Each row is a point. To make a cloud, some directions were put in groups of two or more. Within a group, all points are equally far from the middle, so they leave a hole (a ring in 2 directions, a hollow ball in 3). The other directions are filled evenly. Then the cloud was stretched, turned, moved and blurred a little. How many holes are there, and how many directions does each take, smallest first?

Cloud (19 x 3):
[[ 61  -6   1]
 [ 25 -26  35]
 [ 35 -27  23]
 [-34  34  19]
 [-15 -36  34]
 [-36  29  23]
 [-57  20   9]
 [ 39  19  46]
 [-14  39  22]
 [-33 -35 -30]
 [ 26  31  43]
 [ 25  28  45]
 [  2  -8 -40]
 [ 57 -15   7]
 [-13  39 -11]
 [-78 -19   2]
 [ 34 -29  19]
 [ 54  -8  31]
 [-53 -22 -32]]
Holes: 1 (3)

Cloud (28 x 4):
[[-23  40 -28  39]
 [ -1  25  -3  62]
 [ -4 -11   2 -25]
 [ 22 -20   4  67]
 [-25 -26  53  69]
 [  9  31 -49 -44]
 [-10   0  23  11]
 [  0  71 -30  -4]
 [ 11  -4  15  23]
 [ -1  48  61  10]
 [ 27 -11  11  45]
 [  2 -39  44  83]
 [-25  11  59  -2]
 [ 36  28   4  36]
 [ 25  21  37  25]
 [ 16 -31 -13  50]
 [ 17  31  45   2]
 [-29  31  -4  31]
 [-38  12  25   6]
 [-13   3 -15  51]
 [-21   2 -22  41]
 [ 14  -3 -10  64]
 [ 26 -36  19 -16]
 [  0  38  52   6]
 [-32  -6  43  58]
 [  5  21 -63  27]
 [ -2  53  -9  -5]
 [-15  71   0  57]]
Holes: 0

Cloud (50 x 6):
[[ 23   9 -43 -19 -18 -78]
 [ 30 -14  59  39  -6  32]
 [ -6  15   0  21  15 -69]
 [ 28 -31 -33  37  -2  35]
 [  2  49  12 -15  27 -30]
 [ 63 -19 -11  67 -14  43]
 [ 13  17 -40 -10  -5 -77]
 [ 48  15  -7  67 -17  40]
 [ 20  49  21   2 -50  37]
 [ -2 -16  11  68  30   5]
 [ 56 -25  14  10  -4  41]
 [ 10 -30 -22  20 -31  19]
 [ 20  -9  53  48  15  67]
 [ 19 -26  26 -26  20 -17]
 [ 24  48   5  41  -7  32]
 [ 25 -16 -12  29  55  33]
 [ 28  11  15  49  58  21]
 [  0  46  17 -22  24 -37]
 [-22 -22   0 -26  32 -61]
 [ 50 -19  -2  26  70 -17]
 [ 68 -27 -21  -5  -9  10]
 [  3 -11 -47  -2  30 -28]
 [ 56  16 -43 -13 -59 -26]
 [ 27  22 -13  46 -64   5]
 [-16 -10  26 -22  65 -18]
 [-30  34  31  -7 -15  30]
 [ 76  15  -4  33 -33  -2]
 [-32  27  39  42  10  -8]
 [ 54 -19   1 -13  -7  16]
 [ 27  39 -10  18  28 -32]
 [ 59 -43 -24  31  34 -43]
 [  7 -32  17  36  50 -54]
 [  9  13  -8  62  13  -8]
 [ 61  32   9  38 -45  31]
 [ 15  10  -9  10 -14 -79]
 [ 34   5  -9  68  22  25]
 [-22 -21  16  14  -9  27]
 [ 26  -8 -14  55  48 -24]
 [ 17  10  -6   6 -33 -71]
 [ -2  32   3 -34  33 -30]
 [ 65  -5  10  58  -8  57]
 [ 24  -9 -33 -13  51 -21]
 [ 23  39   5  45  26  16]
 [ 47 -29 -49 -17  23 -47]
 [ 33  39   8   1  22 -39]
 [ 44 -19 -31 -20  41 -33]
 [-29  46  39   4 -29  26]
 [ 25 -21  45  13  63 -19]
 [-24  19 -25   8 -17 -18]
 [-12   3   6  -3 -59   4]]
Holes: 3 (2, 2, 2)

Cloud (72 x 8):
[[ 41 -24 -23  -1  10  10 -42  28]
 [ -2  -9  29 -12  27  33   4  24]
 [-14  53  -8  27 -12 -26  25 -14]
 [ 26  17 -59 -50  44  53 -18   3]
 [ 13  35 -23 -28  37   0  27  63]
 [ 15  43  18   1 -15  36  71 -31]
 [  9  21 -50   6  14  79 -63  12]
 [-41  57  10  14  12  47  18 -49]
 [-38  13  27  37  30  19  16 -35]
 [ 31 -16 -23 -41 -13  15  11  71]
 [ 22  27 -75 -69   0  47   5  11]
 [ -7  30 -54 -19  15  95 -31  39]
 [-25  21  -4  13 -22 -27  28  47]
 [  2  49 -67  -3  21  17 -11  47]
 [-12  13 -21  -2  16 -29  48 -44]
 [-30  -1  22  21   7  52 -23  -6]
 [-12  46  -9   3   5 -31  26  53]
 [ -7  12 -27  28  23  75 -10 -40]
 [-13  -2 -12  44  41   6 -10 -14]
 [ 43 -10  -6  12  21 -19 -18  34]
 [-16  26 -72 -21   4  35  18 -27]
 [ -9  20   3  12  14  32  78   9]
 [ 10 -10  -1  50  10  18  17  -7]
 [ 30 -63 -41 -31  18  39  18   8]
 [ 27  93 -25 -16  22   5  23  56]
 [ 18  34   6  38 -12  -6  43 -23]
 [-16  53 -22 -22  23  30 -34   9]
 [ 32 -60 -13   0  45  32 -29  21]
 [-13  39  16  19  -7  87  17 -40]
 [-10  37 -60 -12   6   1  -6  63]
 [  9  67 -36  11  20  -2  51 -28]
 [  3  -9 -40  24  13 -12  23 -32]
 [-15 -19 -23  44  11   1 -21 -11]
 [ 14 -13 -14  16   7  70  23 -43]
 [  4  64 -11  17  27  -3   0  16]
 [-16  27 -36  33   7 -33  -1  -7]
 [-12  33 -65 -25  34  78 -38  32]
 [ -2 -21 -55 -37  35 -20 -12  49]
 [ 16   1 -10 -30  29 -25  16   5]
 [  4  59 -53 -13  24  74   1  46]
 [ 10  17 -40  13  17 -43  52 -22]
 [-20  35 -28  -4  -5  78  27   8]
 [-31 -16  33  17  50  -5  -2   3]
 [ 32 -60 -23 -11 -11  23 -50  35]
 [ 27  11  17  18  10  11 -10  31]
 [ 18   4  -5 -35  11 -34  36  12]
 [  0 -76 -39 -39  11  31 -27  46]
 [ 14  36  -4  21 -22  68  24  13]
 [  2  54  -2 -19 -19  24  74 -20]
 [ 15  13   2   0 -34 -20  46 -28]
 [-26 -27  15 -25   7  -9  58 -34]
 [-21  83 -64  -4  -4  13  -8  14]
 [ 26   1   4 -45 -15  51   7  22]
 [  7  -8 -67  -3 -21   1  33  14]
 [ 49  -6 -58 -46  -9  10   5  80]
 [ 12  -7 -12 -25  -8 -43  91  19]
 [ 30  59   5  -2  19 -16  20  46]
 [  0  21 -11  39  13 -26  35 -30]
 [ 14 -58 -17 -38  35  -7  38  54]
 [ 25 -70 -39 -25  15  24 -24  54]
 [-54  60 -17 -12   7  42  -3   3]
 [  5  65 -52   3  35  49  36 -33]
 [ -7  58  17  10  27  64  51  19]
 [ 61 -64 -16 -13   0   0  12  63]
 [ -6  61 -28  23  23  67 -21 -34]
 [-11 -45   9  32   8  34  28 -39]
 [-23 -42 -45   4  20  40 -41  39]
 [ 10   3 -11 -36  26 -24  38  -8]
 [-24 -14 -44  16  18  60  -7  -2]
 [  4  86 -17  -1 -12   0  81  12]
 [-35  16 -16  17  48  -5 -21  -4]
 [-26   2  22   1  25  25 -22   3]]
Holes: 2 (2, 3)
